Rows are points. The points of each table are mixes of a few directions, plus a little noise. How many directions does each table use, and how many do they share? Where both have some left over, give the other angles between the two spaces (their principal angles), to ten degrees, smallest first.
In the rows, 128 means zero.

First, 7 rows:
[[141 126]
 [147 126]
 [201 115]
 [150 124]
 [ 65 141]
 [ 57 140]
 [135 126]]
Second (4 x 2):
[[207 114]
 [ 96 134]
 [118 130]
 [ 91 134]]
Directions: first 1, second 1, shared 1

First (8 x 6):
[[137 206 127 124 157 164]
 [136 108 130 131 127 121]
 [ 76 123 118 115  94  94]
 [114 125 114 124 114 146]
 [117 157 151 123 143  70]
 [101 154 153 117 133  43]
 [178  97 101 145 132 240]
 [166  52 130 143 124 145]]
Second (6 x 6):
[[104 147 103 124 126 160]
 [163  97 160 131 119  96]
 [175  95 183 137 149  45]
 [ 97 161 106 127 153 136]
 [ 74 180  82 123 152 165]
 [155  88 134 125  70 166]]
Directions: first 3, second 2, shared 1; angles 40

First:
[[154 132 107  99 137 155 133 127 151  94 134]
 [152 132 109 101 137 153 133 127 149  97 136]
 [187 137  81  60 149 190 141 124 180  50 143]
 [105 124 147 154 120 104 124 130 106 159 122]
 [ 35 113 202 232  96  32 109 135  47 249 104]
 [140 130 119 116 132 140 130 128 138 113 131]
 [136 130 121 119 132 136 130 128 135 118 130]
 [100 124 149 158 119  99 122 131 104 164 121]
 [108 125 144 151 121 108 123 129 111 154 123]
 [163 134 102  90 140 164 134 125 159  83 137]]
Second (8 x 11):
[[140 142 144 104 139 127 120 121 142 102 148]
 [161 137 109  91 146 161 148 111 156  89 148]
 [ 82 100 121 200 102 104 142 135  81 209  89]
 [101 107 114 167  98 112  96 172 103 164  79]
 [155 116  73 120 139 179 188  97 141 123 131]
 [ 82 141 210 164 129  60 118 108  92 176 154]
 [163 148 134  73 146 145 112 128 165  64 155]
 [142 133 121 106 126 134  98 153 144  97 120]]
Directions: first 1, second 3, shared 1

First:
[[151 106 133  99  68 144 100 169 126 166 114 114 123 124 145 153 178 120]
 [102 113 132 136 189 156 155 117 153  87 154 153 117 125 126 132  62 154]
 [121 185 107 138  53 109 150 104  78 230  94 119 111 117  93  91 171 110]
 [130 143 121 125  71 129 134 126  94 203 110 114 115 123 115 132 170 123]
 [139  91 140  90  91 188 100 208 192 102 127 160 105 106 155 126 101 127]
 [129 169 117 170 181  46 134  52  81 105 126  96 170 154 110 112 148 116]
 [115  98 139 136 217 136 135 116 158  45 161 140 139 139 142 144  70 151]
 [150 138 127 140 144  69 101 105 108  97 121  97 168 148 134 128 168 107]
 [147 150 122 111  46 130 104 168 137 163  95 134 119 110 128  92 158  97]
 [ 95  82 140 131 219 175 165 114 152  83 175 150 114 132 134 170  53 175]]
Second (10 x 18):
[[123 132 140 173 183 136 150  88 127 110 141 135 131 111 126 153  87 148]
 [143 105 157 115 132  89  36 123 105 131 174  74 161 146 145 166 194 124]
 [147 154 156 160  87 154  80 152 168 132 120 148 116  68 133 108 105 115]
 [ 80 109 140  72 116 154  69 170 167 127 195 145 102 129 121  87  93 141]
 [147 171 111 165  86 138 185 119 121 164  66 148 114  97 115 113 124 114]
 [178 176 113 156  93  36 108 100  84 125  71  86 179 145 128 106 212  79]
 [159 144 104 137  79 144 193 146 122 151  52 145 120 117 131 129 143 111]
 [ 80  79 116  83 161 156 175 117  93 171 174 118 105 171 118 172 129 172]
 [121 128 131 140 192  80 109  91 113  77 156 106 161 155 129 128 128 128]
 [101  86 112  81 144 191 179 178 174  95 133 173  94 140 136 123  68 150]]
Directions: first 4, second 6, shared 4

First:
[[154 123 144 123 108 135 139 131 133 153 115 111 126 113 135 172  86 160
  149 129 127 154 135 114 134 121 120 142  97 127 114 152]
 [ 59 144  82 141 183 107  98 120 116  61 163 175 133 167 107   7 241  37
   69 126 131  57 108 168 110 147 150  89 212 133 167  63]
 [181 115 163 117  86 144 152 133 137 180 101  92 125  98 144 221  41 197
  174 129 126 182 143  98 142 114 112 159  62 125  97 179]
 [ 77 141  94 138 169 112 105 122 119  78 153 164 131 157 113  37 212  61
   84 126 130  74 114 157 115 142 144  98 192 131 158  79]
 [156 122 147 122 106 137 141 132 133 156 114 108 125 112 137 177  83 165
  152 129 126 157 136 112 135 121 119 144  94 127 112 155]
 [157 122 147 122 105 137 140 131 133 156 114 108 126 112 138 179  80 166
  153 129 127 158 137 111 136 121 118 145  92 127 111 155]
 [114 131 119 131 140 124 122 125 126 114 136 138 129 136 123 104 152 109
  115 128 128 113 124 135 124 133 132 120 146 128 136 114]
 [126 128 127 128 129 127 128 128 127 127 129 129 128 129 128 125 131 127
  127 128 129 126 129 129 127 128 128 128 129 128 129 127]
 [130 128 130 128 126 129 128 128 129 130 128 127 128 127 128 130 124 130
  129 128 127 130 129 127 129 127 128 129 126 128 127 130]]
Second (11 x 32):
[[137 136 138 126 116 124 140 137 118 139 131 115 125 123 127 153 112 133
  137 137 125 133 129 117 140 121 131 138 114 121 125 143]
 [169 106 149 120 101 149 137 124 148 165  98 108 129 106 145 187  62 192
  160 118 129 177 142 113 127 125 109 145  82 134 103 157]
 [124 156 140 130 118 107 148 150  96 131 151 112 120 127 116 145 130  99
  128 154 123 109 120 111 155 111 146 143 125 110 134 145]
 [ 92 163 118 136 144  97 134 146  90  98 167 135 122 146 106  90 183  57
  101 152 124  75 113 129 146 120 157 124 165 113 155 114]
 [ 66 149  92 140 173 105 106 127 109  70 164 165 130 162 106  28 227  43
   77 133 129  62 110 157 120 140 152  98 202 127 164  75]
 [158  89 131 121 120 161 115 105 173 150  86 130 135 114 151 152  83 198
  149  97 134 179 143 134 102 141  98 126 101 148 104 132]
 [152  79 121 123 131 166 107  96 183 141  82 142 139 118 151 130  96 195
  142  89 136 176 143 144  89 151  94 116 114 156 105 118]
 [111 174 139 132 119  92 153 160  75 122 171 109 115 134 108 140 148  69
  121 167 119  86 113 106 168 104 161 144 134 101 146 145]
 [ 88 160 113 137 150 100 127 141  94  93 166 141 123 151 108  76 193  54
   96 148 124  71 112 136 141 125 155 118 172 115 156 105]
 [152  94 128 124 124 156 116 107 166 144  93 132 135 117 145 142  95 183
  143 104 134 169 140 136 104 142 102 123 109 146 110 128]
 [160 101 140 122 112 153 127 115 156 155  95 118 132 112 145 167  77 188
  153 112 131 173 141 123 115 132 106 136  94 139 105 145]]
Directions: first 1, second 2, shared 1
